Each row is a point. Each copy is the shape, with its points in the same order, stretched, turned, moved and blurred by noise. Say if it was mirrored as well.

Shape, 7 rows:
[[ 53   3]
 [  9   4]
 [-11   9]
 [ 18 -23]
 [ 26 -12]
 [-26 -11]
 [ -8  14]]
Copy 1:
[[-46  29]
 [ -8  14]
 [ 10  10]
 [-26 -15]
 [-28   3]
 [ 21 -15]
 [ 10  11]]
Copy 1 is: mirrored
Copy 2:
[[ -7 -47]
 [  1  -2]
 [  6  18]
 [ 28 -12]
 [ 18 -17]
 [ 25  34]
 [ -1  17]]
Copy 2 is: mirrored
Copy 3, 7 rows:
[[ 19 -60]
 [  2 -12]
 [  0  13]
 [-22 -29]
 [ -9 -33]
 [-28  23]
 [  5  11]]
Copy 3 is: only turned
Copy 4, 7 rows:
[[  6  56]
 [  4   9]
 [  9 -14]
 [-25  16]
 [-11  24]
 [-12 -31]
 [ 15 -11]]
Copy 4 is: mirrored

Shape (7 x 4):
[[-30  21 -29   4]
 [-28  43  57   7]
 [ 12  -7 -23 -34]
 [  4 -11 -14   9]
 [-23 -16  27   0]
 [-39  12 -35   5]
 [ 51 -21 -26 -22]]
Copy 1:
[[-28 -17  30   1]
 [-28  60  10 -38]
 [ 23 -32  38   0]
 [  3 -19   1   9]
 [ -3  -1 -15 -30]
 [-29 -30  24  -1]
 [ 48 -30  26  22]]
Copy 1 is: mirrored
Copy 2, 7 rows:
[[  6  34 -34   2]
 [-44  48  19  45]
 [  0   1 -11 -45]
 [ 19   0  -5  -7]
 [-20  -9  -6  15]
 [  8  25 -45   1]
 [ 32  -9  12 -51]]
Copy 2 is: only turned

Shape, 12 rows:
[[-18   1  16  14  26   0]
 [ -2 -29 -18  15  -1 -35]
 [-10 -48 -23 -35 -44  21]
 [  0  19 -49 -26 -20 -35]
 [  9  -2  38  33  21  14]
 [ 38 -41  35  30 -15  -1]
 [ 12  30 -30  -5  13  26]
 [  1  37  33 -21  12   0]
 [-12  25  10 -32 -16 -30]
 [ 20 -27  19 -19  18  22]
 [ 53 -36 -12 -13  18 -35]
 [ 10 -25 -38  14   4   2]]
Copy 1, 12 rows:
[[ 20  20  28  -8  -9  -7]
 [ 26 -32   1  42 -12   1]
 [-31 -51 -15 -22  16 -18]
 [ 37 -11 -43  20  14   4]
 [ 17  17  39 -20 -32  17]
 [  6 -32  39   5 -52  42]
 [  9  36  -7 -10  12  28]
 [ 47  29  13 -56 -11  11]
 [ 43   1 -20 -32 -14 -10]
 [ 11  -9  45 -35   9  20]
 [ 48 -42  35  16  14  51]
 [  1 -13   6  29  11  12]]
Copy 1 is: only turned
Copy 2 (12 x 6):
[[  0 -21  26 -16   1 -11]
 [ 30   4  11  -5 -51 -14]
 [ -2  11  31 -11 -43  52]
 [ 47  36 -14 -53 -48   6]
 [-11 -17  17  18  17 -11]
 [ -7  16  24  49  -8   3]
 [ 13 -16 -27 -38   9  24]
 [  8  15  22 -27  29   1]
 [ 23  43  26 -41 -15  -5]
 [  7 -17  26  18  22  42]
 [ 60  14  -1  30  -8  27]
 [ 18 -18 -11  -8 -31  17]]
Copy 2 is: only turned
Copy 3:
[[-24 -18  -8 -21   8   4]
 [  9 -52  -1  26 -10 -15]
 [  3  -4  30  48 -59 -25]
 [ 32  -3 -40  33  -9 -36]
 [-12 -19  14 -31  18  37]
 [ 26 -42  51   1  -5  30]
 [  0  21 -38   9 -10  22]
 [  5  21 -17 -47  23  -3]
 [ 18   8 -14 -17  14 -39]
 [  4 -14  10 -23 -36  18]
 [ 50 -59 -11  -1 -35   5]
 [  2 -32 -11  41 -32  15]]
Copy 3 is: only turned
